Each row of a before or after table is a point. One or more steps were done to the points. Then noise was added and the rows were shuffled. The steps act on columns, c1 being the first. What was done? A step turns or swaps two columns, mirrors them in a line or flattens them onto one, adds a multiple of one to another, or multiplies or shifts one. Angles are multiples of 10 degrees, from the lower column toward the higher: turns from -170 to 170, lines from 10 to 170 but not 90. Use the fewest steps. Two steps may share a column if one is a turn and the other turns, adds or multiplies; they go together, in the order done. Otherwise the lowest column goes first.
(in the rows, 128 means zero)

Before, 11 rows:
[[ 87 125 136]
 [167 102 135]
 [ 93  90 127]
 [133 159  86]
 [ 75  79 152]
 [ 94  83 146]
 [133 108 115]
 [186 158  99]
 [ 95  74 127]
 [129  94 167]
 [182 112 180]]
After, 11 rows:
[[ 92 170  81]
 [ 98 151  57]
 [178 104  71]
 [190 119 181]
 [128 134  63]
 [ 89 130 118]
 [ 98 185  64]
 [131 163 114]
 [ 71 158  52]
 [132 127 197]
 [163 152  92]]
Steps: multiply c2 by 1.6; turn c2 and c3 by 130 degrees

Before (9 x 8):
[[144  71 171  86  69 113  68 131]
 [184  91 202  97  99  99  98 151]
 [150  76 162  38  93 155 148 185]
 [171 130 152 142 138 124 112  62]
 [100 111 181 143 190 217 171 132]
 [113 149 151 118 178 190 130 158]
 [158 128 157 148  66 123 111 128]
 [ 93 132 163 126 154 135 156 131]
 [143 139 203 102  91 137 103  93]]
After:
[[150  93 198 119  60 135 102  95]
 [118 141 168 132 148 190 130 177]
 [ 98 112 156 136 124 136 156 134]
 [187  34 150 109  69 101  96 142]
 [175  42 100 110  62 154 149 191]
 [156  30 106 119  40 114  65 128]
 [145 111 151 123  36 120 112 127]
 [159 112 150 115 109 125 111  58]
 [ 98  73 153 138 157 219 170 160]]
Steps: flatten c1 and c4 onto the line at 160 degrees; multiply c2 by 1.6; turn c2 and c3 by 40 degrees; shift c5 by -30; add 0.3 times c6 to c8

Before, 11 rows:
[[156 149 151  99  81  79 166  92 173 119 155 223]
 [152 105 180 105 111 133 126 126  56 139 204  93]
 [146 169 137 194  91  97 111 145 102 145 120  87]
 [ 99 130 210  96  94 114 159 159 153 202 129 121]
 [ 90 161  91  60 109 141 107 152 112 144  73 158]
 [ 57 106 124 134  73 184 170 139 110 123 109 159]
 [145 100 187 129 114 173 184 118 103  84  96 151]
 [ 61 157 126 159 140 161 150 148 155 127 144  98]
 [ 88 128  88 135 128  53 155  94 191 136 129 105]
 [115  35  67 125 166 139  85 112 165 114 173 117]
 [192 154  89  37 107 156 154 136 131 116  99  52]]
After (11 x 12):
[[173  34  69 124 126 143  92 113 164 116 197 117]
 [141 128  89 133 163  56 112  96 194 136 131 105]
 [ 85 150  86  36  75 156 169 137  86 117  84  49]
 [103  99 178 106 111 133 129 130  44 137 195  92]
 [ 88 168 136 196 124  96  94 145 134 149 103  89]
 [105 103 123 136 211 183 196 141 113 121  77 158]
 [103 130 211  95 169 114 152 161 134 200 112 119]
 [124 162  92  61 167 140 112 150  75 145  62 159]
 [ 79 149 150 101 119  77 140  93 158 117 136 224]
 [166 158 125 159 186 165 170 146 171 127 150 101]
 [109  99 188 130 114 174 207 118 107  83  87 147]]
Steps: add 0.5 times c5 to c11; turn c1 and c5 by -110 degrees; add 0.5 times c4 to c9; add 0.5 times c6 to c7
